Every row gives one point. Each table stands for the endless flat space through its points: a line for two points, a plane for three, and so on. Write the one point that lies in both, or say that there is none.
(in the rows, 128 means zero)

First (2 x 4):
[[116 130 143 152]
 [104 106 134 164]]
Second (2 x 4):
[[107 114 134 164]
 [106 114 131 168]]
They share: [108 114 137 160]

First (3 x 6):
[[128 127 134 101 163 179]
 [130 123 127 103 169 175]
 [130 113 153 117 157 167]]
Second (2 x 6):
[[133 100 167 125 169 157]
 [143 114 149 143 161 153]]
They share: no point

First (3 x 9):
[[175  98  95 102 155 109 110 162 102]
 [153 125 134 154 172  93 168 109 132]
 [171 108 113 158 169  77 154 140 122]]
Second (2 x 9):
[[161 105 114 136 174  92 139 148 112]
 [176 120 111 124 144 107 142 118 127]]
They share: [166 110 113 132 164  97 140 138 117]

First (3 x 11):
[[115 132 114  78 120 102 108 121 159 163 133]
 [120 125 119  85 116  95 101 112 149 153 126]
 [129 128 110  80 119  85 109 115 151 152 132]]
Second (3 x 11):
[[114 121 128  86 104 101  96 117 147 160 127]
 [126 149 112  86 108  89  96 113 131 148 115]
 [102 104 130  94  99 105  99 115 146 159 125]]
They share: no point

First (2 x 14):
[[109 134 111 135 153 108 125 141 167 163 141  92 131 117]
 [114 138 120 137 162 107 129 142 168 170 150  85 126 115]]
Second (2 x 14):
[[109 134  93 131 152 107 114 138 172 153 114  85 126 123]
 [125 136  77 129 154  97  96 132 178 155  94  67 120 129]]
They share: no point

First (2 x 18):
[[150 123 107  89 156 123 108  89 130 166 162 159 103 149 162 150 141 166]
 [150 115  75  89 160 115 148  97 130 142 126 135 143 117 134 158 129 154]]
Second (2 x 18):
[[139 119  89  85 158 114 138  97 118 158 149 153 124 141 133 151 136 173]
 [163 101  86  79 137 114 126 106 145 158 155 147 124 120 163 157 142 155]]
They share: no point

First (4 x 24):
[[ 62 119 117 132 214 132 111  82 136 139 159 132 129 112 165 187 172  74
  129  97  99 169 140 101]
 [ 94 104 129 148 183 114 109  94 144 136 159 132 128 100 151 165 145 105
  140  90 105 167 127 110]
 [112 117  96 148 169 136 140  67 145 168 169  81 125 149 194 150 167  95
  153  93  69 138 103  85]
 [132  91 123 168 153 124 138  75 158 140 162 113 124 133 176 133 116 113
  141  84  98 141  98  86]]
Second (4 x 24):
[[ 94  95 125 156 150 108  99  84 100 167 199 140 103 104 186 152 170  98
  156  61  77 161 118  79]
 [ 84  70 150 131 160 113 109  49 145 152 149 120 118  99 181  92 180 158
   96  71  87 176 123 159]
 [140 124  80 181 128 115 149  95 147 142 181  88 148  97 163 180 172 114
  172  71  67 178 137 103]
 [ 74  79 165 124 190 104  71  84 116 171 167 148  91 116 170 120 142 114
  136  89 105 141  94 103]]
They share: [114 106 120 152 163 110 115  94 145 152 164 108 127 108 157 152 150 119
 156  89  90 158 114 111]
